Rows are points. Each copy is the shape, with its points in the same order, turned, moved and blurred by noise. Say if it was mirrored as well.
In the rows, 128 means zero.

Shape (6 x 3)
[[113  68 180]
 [145 127 170]
 [108  80  87]
 [155 154  66]
 [ 90 156 166]
 [165 166  78]]
Copy 1 (6 x 3)
[[185 181 119]
 [139 127  89]
 [116 180 180]
 [ 55 121 157]
 [174  95 143]
 [ 53 106 149]]
Copy 1 is: mirrored
Copy 2 (6 x 3)
[[154 150  46]
 [169 165 118]
 [ 90  95  94]
 [103 100 181]
 [133 204 106]
 [114 116 192]]
Copy 2 is: mirrored
Copy 3 (6 x 3)
[[104 197 141]
 [142 145 124]
 [ 53 116 142]
 [110  52 121]
 [107 146  62]
 [125  58 116]]
Copy 3 is: only turned

Shape (11 x 6)
[[119 121 133   7 124 111]
 [140 132 136 116 128 140]
 [142 132 121 119 158 142]
 [117 129 135 142 155 123]
 [113  95 121 141 118 135]
 [152 135 131 143 115 132]
 [124 123 120 115 136 108]
 [165 135 123 142 115 116]
 [111 134 122 127 123 127]
 [124 134  98 141 128 136]
 [119 140 131 143 123 134]]
Copy 1 (11 x 6)
[[125 118 128  43 127  28]
 [143 110 135 113 134 116]
 [119  98 144 102 136 133]
 [121 117 141 114 103 143]
 [122 110 139 154 104 108]
 [147 109 114 134 135 134]
 [113 117 120 108 111 113]
 [140 104  95 129 135 135]
 [122 134 134 125 120 116]
 [106 126 130 137 138 129]
 [136 133 135 130 122 133]]
Copy 1 is: mirrored
Copy 2 (11 x 6)
[[126  77 176  40 130 181]
 [113 122 137 122 131 121]
 [ 94 133 121 126 116 143]
 [106 107 102 142 132 133]
 [151 121 134 153 143 148]
 [129 143 122 124 127 110]
 [131 115 111 117 124 152]
 [133 158 108 118 129 120]
 [143 105 125 136 116 136]
 [145 129 121 146 100 143]
 [132 117 120 137 118 116]]
Copy 2 is: only turned
Copy 3 (11 x 6)
[[158 150 169  52 120  46]
 [140 119 121 115 115 122]
 [148 130  95 114 132 123]
 [155 121 114 132 157 134]
 [128 130 126 163 136 106]
 [136 126 123 138 109 148]
 [148 148 131 122 142 120]
 [143 146 124 134 103 155]
 [124 128 132 127 144 123]
 [114 143 108 132 140 132]
 [126 117 127 131 139 139]]
Copy 3 is: only turned
Copy 4 (11 x 6)
[[122 100 145  46  97 222]
 [128 122 117 137 112 156]
 [124 145 136 151 108 165]
 [126 151 142 131 107 129]
 [164 123 141 134 116 127]
 [131 135 101 145 129 142]
 [138 148 136 112 120 149]
 [139 144  90 138 138 152]
 [126 127 142 123 129 136]
 [135 138 145 150 145 139]
 [123 129 125 135 127 125]]
Copy 4 is: only turned

Shape (14 x 8)
[[122 137 120 113 139 114 127 125]
 [221 136 144 154  77  78 149 171]
 [107 112 124 116 147 139 106 113]
 [167 129 122  96 100 215 123 127]
 [143 133 123 130 111 187 143 100]
 [115 138 126 152 144 126 115 163]
 [150 119 155 139 159 154 126 126]
 [161 145 152 128  93 182 116 113]
 [119 117 162 155 139 108 134 154]
 [141 131 109 135 139 114  92 132]
 [145 140 145 101 108 166 113 116]
 [151 123 139 129 104 192 116 123]
 [128 117 145 125 139 140 127 147]
 [126  96 131 130 118 123 119 121]]
Copy 1 (14 x 8)
[[125 129 134 142 107 110 131 126]
 [124  48  62 156  83 192 145 103]
 [140 145 167 148 138 111 132 110]
 [136 108 155  61 159 151 178 137]
 [164 123 140  93 152 149 142 144]
 [122 110 126 175 143 117 138 143]
 [146 143 142 153 139 160 156 131]
 [150 118 112  92 164 157 157 118]
 [112 128 121 186 130 154 120 132]
 [149 104 134 172 120 112 151 108]
 [135 131 134 101 150 136 153 106]
 [142 118 145 105 170 155 162 120]
 [112 128 149 150 135 139 136 127]
 [136 112 153 150 131 141 116 104]]
Copy 1 is: mirrored
Copy 2 (14 x 8)
[[135 110 122 127 145 126 107 104]
 [189 140  82 190  92  83 140 173]
 [117 114 146 102 149 145 120 108]
 [ 79 149 151 134 109 137  69 178]
 [109 158 154 145 122 160  81 136]
 [118 109 105 129 105 136 138  94]
 [136 108 159 130  99 152 119 127]
 [111 140 128 150 117 169  93 173]
 [140  99 127 155 117 138 160 105]
 [142 123 104  98 125 129 123 119]
 [110 120 132 135 137 151  90 160]
 [ 96 146 143 136 113 159 103 161]
 [117 104 139 137 120 130 128 121]
 [130 133 141 126 149 130 142 125]]
Copy 2 is: mirrored
Copy 3 (14 x 8)
[[127 155 132 136 143  96 123 139]
 [249 184 176 139 151 141 132  90]
 [100 126 125 125 161 117 126 151]
 [149 101 129  89 129 145 204 144]
 [132 127 111 103 118 165 160 137]
 [109 142 162 157 148 109 128 109]
 [119 147 150  93 172 142 141 111]
 [164  98 131  89 121 153 150 121]
 [125 155 143 142 176 125 113  87]
 [132 139 173 133 149 117 119 147]
 [150 110 127  93 137 119 145 129]
 [147 100 123  99 143 162 163 130]
 [125 141 135 119 167 116 142 115]
 [144 134 128 139 171 132 120 144]]
Copy 3 is: only turned
Copy 4 (14 x 8)
[[133 138 119 120 120 132 144 150]
 [133 185 116 209  57 126 141  75]
 [129 121 148 100 140 122 145 146]
 [132 140 160 116 128 120  41 109]
 [123 125 133 126 138  89  77 125]
 [153 108 144 158 120 137 150 150]
 [ 97 112 146 145 135 129 127 123]
 [127 112 135 128 107 105  77  92]
 [136 114 127 165 137 135 171 116]
 [134 133 154 127  93 122 151 149]
 [130 124 132 105 115 126  92 107]
 [132 117 159 126 128 107  80 102]
 [132 124 140 141 141 140 134 124]
 [137 142 146 121 135 109 152 116]]
Copy 4 is: only turned

Shape (14 x 9)
[[191 193  89 122 131 104  89 208 198]
 [102 139 122 182 102 129  67 152 138]
 [195 103  86 146 111 116 120 142 144]
 [ 86 175  77 134 111 128 190  81  95]
 [120 164 145 139  93 146 181 202 136]
 [152 112 170  87  79  77 102  77 197]
 [ 97  80  66  79 113 117  53 148 105]
 [ 65 165 129 109 113  81 135 128 134]
 [162  92  93 142 158 117 146 108 104]
 [101 102  92 183  63 146 163  93 165]
 [128  81 106 106 188 150 159 182 122]
 [139 108 145 103 122 163 110 167  91]
 [163  68 102 117 167 152 118  81 126]
 [114 139 172 111 206 133 158 143 137]]
Copy 1 (14 x 9)
[[146  85  92 151 153  37  91  61 152]
 [121 170 109 219 104 110 113  99 128]
 [175 135  77 171 151 102 130 151 170]
 [ 29 177 116 140 164 125 149 166 146]
 [120 126 193 170 134  78 150 153 109]
 [133 132 101  97  44 146  62 138 184]
 [167 225  62 124 145 133 103  91  88]
 [ 59 144 121 125  96 117 112 136  96]
 [131 147  76 149 156 161 170 152 153]
 [ 96 179 137 204 139 138  81 196 180]
 [158 132 125 138 189 171 168 128  83]
 [165 181 149 142 129 124 173 101 122]
 [158 167  91 130 166 203 136 121 184]
 [109  84 145 128 131 178 168  97 112]]
Copy 1 is: only turned
Copy 2 (14 x 9)
[[146 124 142 101 199 189 100 110   7]
 [169 163 145  88 158  96 117  75  96]
 [137 171 166 142 135 135 143 150  54]
 [ 53 196  93 139 117 134 102  87 160]
 [132 107 133 170 200 154 122  94 141]
 [185 142  59  85 118 170 187 176  94]
 [196 194 124 118  85 109  38 140  85]
 [120 143  67  85 154 123  89 117 140]
 [ 95 145 151 150  87 106 128 141  85]
 [137 209  91 174 150  95 181  93 126]
 [122  85 133 191 102 113  69 126  82]
 [175 112 164 147 105 152  88 123 126]
 [130 152 136 162  41 115 146 134  59]
 [ 96  46 103 137 103 124 108 102 101]]
Copy 2 is: only turned
Copy 3 (14 x 9)
[[ 60 164  83 151 171 106  60 105 232]
 [ 79  96 156 128 163  87  86 160 144]
 [ 89 170 145 153 129 105 147 122 184]
 [ 81  91 131 162 120 229 152 196 147]
 [ 93 174  89 127 198 170  99 164 121]
 [ 47 131 157 164  87 139  95  40 110]
 [117  65 148  72 133 116 159  91 179]
 [ 95  76 137 143 155 198  90 120 132]
 [134 135 145 183 109 134 173 139 164]
 [ 66 156 193 120  98 164 120 189 118]
 [194 151  91 129 131 138 139 133 158]
 [117 122  87 123 153 106 155 127 113]
 [134 130 129 164  56 105 172 126 150]
 [171 119  72 187 125 154  91 128 119]]
Copy 3 is: only turned
Copy 4 (14 x 9)
[[162  55  46 173  93 167 140 189  97]
 [143 100 106 209 144 115 138  87  94]
 [159 150  92 147  94 144 181 140 122]
 [142 161 131 214 180 149 124 127 229]
 [ 81 103 139 186 167 173 149 171 128]
 [ 83 137  48 117 105  62 111 117 161]
 [191 100  69 122 188 105 196  70 142]
 [ 98  93  80 181 181 138 117  95 195]
 [170 160 134 130 103 163 161  98 176]
 [121 219 103 206 160 121 127 122 131]
 [155 117 144  91 164 207 150 121 134]
 [137  91 158 122 163 119 174 125 132]
 [189 167 135  85 118 124 134 101 159]
 [121  87 154 111 141 184  80 113 170]]
Copy 4 is: only turned

Shape (16 x 12)
[[120  82 169 195 106  84 148 129 156 156 133  54]
 [159 125 130 195 145 137 144 108 153 170 125 142]
 [ 93 117 173 133 132 205 118  55 120 174 128 116]
 [116  96  98  53 125 117 184 150  58 147 117 205]
 [ 84 153 169 140 183 130 219 109  87 109 136  85]
 [145 138 101  61 140 149 121 122 132 143 112 122]
 [108 122 115 149 106 112 141  63 122 116 100 131]
 [ 36 141 111 107 151 200 104 139 135 166 137 147]
 [ 83 161 112 170  80 155 189 140 127 147  87 156]
 [182 131  89 172 173 104 148 147 116 100  97 153]
 [118  85  83 195 131 159 152 129  87  95 107  96]
 [189 162 129  99  82  87 153 142  89 102 184 106]
 [182 108 118 146 102 168 210 204 187  67 115 137]
 [ 93  67 120 177  95 149 132 189 132 141 121 101]
 [170 114 128 151 149 116 171 142 155  83 161 150]
 [158 112 179 132  83  81  92 228 116 109 139 113]]
Copy 1 (16 x 12)
[[158 222 104 104 175 166 121 147 150  68 100 140]
 [182 146 140 134 139 117  98 169 125  84 140 148]
 [110 164 118  64 105  72  85 115 170 125 183 119]
 [153  44  75 118 131  69 145  72 103 174  83 105]
 [167 178 135 132 158  97  95  86 136 133 114  25]
 [115  95 133 125 125 146 107 113 108 185 160 128]
 [109 112 104 126 160 128 113 125 155  85 147 100]
 [ 91 151 176 109 107  58 164  80 120 152 168 140]
 [ 96 116 148 124 113  66 144 165 119  83  83  88]
 [171 111 106 226 150 134 102 136  87 104 125 124]
 [116 177  90 149 162 111  96 106  59  66 130 112]
 [136 146  56 157 191 149 134 190 107 199 112  88]
 [171 133 112 145  69 175 158 184  24 110 107  74]
 [118 186  95 108 135 122 161 116  81  84 101 160]
 [201 129  95 161 144 147 143 150  86 119 138  78]
 [151 198  43 161 120 159 180 158 128 172  73 159]]
Copy 1 is: only turned
Copy 2 (16 x 12)
[[ 60 159 156  71  99 119 124 190 212  85 144 142]
 [139 167 149 127 125 101 113 187 183 115  80 107]
 [142 187  62  99  97 165 119 178 115  94 107 117]
 [130 163 127 108 157 110  28  58 107 193 145 126]
 [120 249 162 115  84 162 147  95 160 126 171 109]
 [173 104 129 102 120 134 112 134 105 147 155 136]
 [111 176 120 105 119  79 142 131 131 126 108 157]
 [171 137  84  74 162 169 126  97 130  85 122  70]
 [150 208 122  88 196  77 117 126 160  99 149 117]
 [115 139 201 177 140  76 125 143 154 161 121  93]
 [ 78 165 136 153 123  77 127 125 147  75 163  86]
 [137 128 122 141 108  99 116 129 199 201 202 171]
 [145 147 212 191 207 114  89 153 170  83 188 166]
 [ 69 129 133 102 170 115  94 153 178  56 165 102]
 [125 146 179 180 133 123 113 128 195 128 130 159]
 [ 57  91 136 117 188 142 110 175 206 179 201 137]]
Copy 2 is: mirrored
